Every row gives one point. The points of each table are mixes of a few directions, plus a little noise. Count the directions of each table, and those that both share. Where both have some left over, give the other angles between the two spaces (their principal angles), to ten degrees, smallest first.
(in the rows, 128 means zero)

First:
[[130 124]
 [ 83 206]
 [134 118]
 [133 119]
 [165  64]
 [107 164]
 [144 101]]
Second (5 x 2):
[[194 184]
 [ 87  94]
 [111 114]
 [141 138]
 [107 111]]
Directions: first 1, second 1, shared 0; angles 80

First, 7 rows:
[[135 131 136 105 118  88]
 [ 94  59 180  93 133 182]
 [126 177 158  64 133 163]
 [146 142  96 139 120  88]
 [135  68 107 123 111  73]
 [121 189 140 189 148 163]
 [138 131  77 183 132 139]]
Second, 9 rows:
[[110 125 122 139  84 146]
 [199 137 160 113 165  99]
 [202 140 160 104 208  85]
 [ 84 122 109 139  99 147]
 [ 46 119  86 124 190 127]
 [110 124 123 146  47 158]
 [143 129 138 137  71 143]
 [184 135 155 121 132 113]
 [ 73 122 101 129 156 131]]
Directions: first 4, second 2, shared 0; angles 60, 90

First:
[[ 80 176 164 146 113 139 178 172 117 108 152]
 [ 52 236 187 174  55 176 223 202 128 102 168]
 [180  76  88 109 146 116  73  81 140 150 102]
 [ 98 159 151 139 117 136 160 156 122 116 143]
 [162  67 101 100 179  94  80  93 122 138 109]
 [ 80 195 166 158  83 158 189 176 126 110 154]
 [122 115 131 119 154 111 125 130 117 123 129]
 [170  92  97 116 132 125  88  91 140 146 107]
 [136 119 123 125 132 125 119 121 130 131 124]
 [158  69 103 100 182  93  82  95 121 136 110]
 [170 103  97 122 115 135  92  93 146 148 107]]
Second (10 x 11):
[[170 112 146 163 178  70 160 159 102  93 106]
 [101 116 140 136 216  80 116 139 135 113 125]
 [144 169  95 106 108 145 106 135 186 130 120]
 [120 114 183 190 169 106 112 137 113 126 140]
 [113 125  83 131  70 173 135  72 149 182 130]
 [203 140 165 102  41 175 100 163 100  80 109]
 [118  99 127  61 134 116 158 142  65  94 124]
 [ 99 115 108 128  84 170 126  79 129 173 139]
 [101 145  72 112 107 164 101  81 193 175 125]
 [109 145 161 153 174  81 166 172 108 116 163]]
Directions: first 2, second 6, shared 1; angles 30

First, 11 rows:
[[106 131 136 189 109  39  89 124 107 142 198 204 143  88 118  76  87  86
  154 144]
 [ 97 136  80  98 140 235 148 137 177  79 122  57 124 150 156 139 145 186
  119 107]
 [183 134 145 104 147 129 156 126  95 140  78  95 119 139 102 182 125 131
  116 110]
 [107 147  87 205  97  93  84 123 147  83 193 153 143 110 118  77  93 131
  160 136]
 [122 146 102 102 159 188 160 137 125 106 134  72 125 124 130 160 105 162
  122  88]
 [126 116 171 127 134  62 125 127  89 181 145 187 131 102 124 118 114  81
  129 138]
 [138 100 206  20 186 138 192 139  69 225  77 133 112 120 143 187 146  94
   88 110]
 [ 88  87 160  56 132 180 142 134 162 167  88 136 118 154 179 121 201 124
   99 155]
 [136 128 126 170 101  84  98 120 133 120 138 158 133 128 117 102 128 114
  141 150]
 [195 149 109 186 100  87 106 115 122  89 102 112 129 145  81 141 116 137
  144 134]
 [109 134  84 150 104 172 108 127 181  75 133 102 131 149 141 105 147 163
  135 137]]
Second, 10 rows:
[[158 152  36 184  90 118 143 135 130  94 147 101 148 127 147 170 101 150
  140  87]
 [ 50 123 176  94 111 124 100 174 156 164 148 151 104  73 189  74 146  78
   92 138]
 [151 136  63 165 112 142 137 113 139  89 134 108 146 154 125 150 122 164
  148 115]
 [197 132 109 147 150 120 153  92  91 113 107 114 143 166  72 175 109 158
  154 119]
 [  7 115 197  75 107 139  83 187 182 171 155 162  95  62 213  39 166  66
   80 155]
 [175 124  77 157 139 158 143  81 131  80 115 108 151 192  83 154 131 188
  165 134]
 [195 123 119 139 162 137 150  78  99 106 100 116 144 185  58 165 122 171
  161 135]
 [131 109 202  86 170 132 126 108 110 153 103 146 117 144  88 111 143 121
  128 159]
 [126 133 172 107 135  92 129 151  98 169 126 141 113  88 134 132 113  86
  107 118]
 [ 90 134 129 125 105 119 116 161 143 142 147 134 119  90 173 110 128 100
  107 119]]
Directions: first 4, second 3, shared 1; angles 30, 60

First (8 x 32):
[[118 141 128 146 109 131 120 154 173  86 155 113 119  98 104 120 122 119
  160 153 141 143 116  98 124 132 141 146 132 147 120 147]
 [120 154 140 152 100 123 117 184 193  61 157 110 121 102 105 107 109 107
  157 164 130 156 120  92 122 128 139 140 132 142 122 161]
 [130 124 138 135 112 132 142 135 193  48 157 121  98  76 114 125 133 132
  168 152 145 134 120  85 132 119 127 161 100 170 132 171]
 [161 113 145  97 150 111 151 112  75 169  74 163 146 193 183 122 120 136
   57  91  87 109 168 180 136 106  93  80 104  86 156 120]
 [133 128 144 107 156 112 129 114  85 156  93 122 132 173 161 132 127 126
   77 100  98 130 127 148 131 111 118 117 134  99 145 103]
 [113 101  61 136 126 168 118  72  62 249 141 160 157 114  93 157 155 154
  164 116 179  86 132 170 123 179 146 115 154 133  88  79]
 [119 131 107 144 113 140 117 136 131 146 145 132 139 115 105 127 127 127
  153 140 147 126 128 130 122 148 141 124 142 132 110 124]
 [131 133 159 108 156 109 131 118 114 111 101 104 113 153 159 133 130 124
   88 107  97 141 113 121 133 100 120 140 126 116 151 117]]
Second, 11 rows:
[[171 132 160 115 115 102 154 176 138 104  89 173 150 185 177  90  90 117
   69 124  79 127 190 166 133 100  85  66  88  87 159 171]
 [108 147 141 138 128 122 112 145 162  80 147  84 108 106 111 129 127 114
  146 143 130 158  92  85 124 122 147 166 146 145 126 130]
 [121 117 153 107 159 121 138  85 138  79 126  90  83 102 140 151 154 138
  128 114 126 137  86  86 138 101 128 184 115 159 147 125]
 [ 78 133  92 133 159 148  87  76  68 210 143  76 127 114  91 171 161 131
  153 112 160 132  60 117 119 160 177 175 199 135  95  45]
 [150  96 109 115 126 142 153  90 109 159 123 173 136 123 136 135 141 153
  133 117 144  92 160 157 135 136 108 108  95 136 128 137]
 [146 113 138 101 155 118 143  97  77 169  88 145 135 172 169 134 132 137
   77  93 101 111 146 163 135 113 106 104 114 101 148 111]
 [134 158 121 161  79 124 115 216 166 122 142 154 167 146 109  84  85 100
  135 164 121 143 169 146 115 145 129  76 139 100 114 161]
 [107 140 102 153 109 144 106 142 139 141 158 118 137 103  89 130 128 121
  169 149 155 132 113 118 118 156 154 138 155 139 101 119]
 [137 122 118 132 117 134 134 132 127 143 128 152 140 129 125 123 123 132
  133 132 134 116 150 143 128 135 124 108 118 124 123 138]
 [ 97 149 137 131 149 122 100 125 116 131 130  73 116 130 118 141 136 114
  126 123 123 155  78 102 124 128 154 164 170 125 123  90]
 [160 102 138 120 113 131 167 121 171  73 133 168 113 101 140 120 128 145
  142 137 133 107 164 123 139 114  98 122  67 153 145 184]]
Directions: first 4, second 4, shared 4
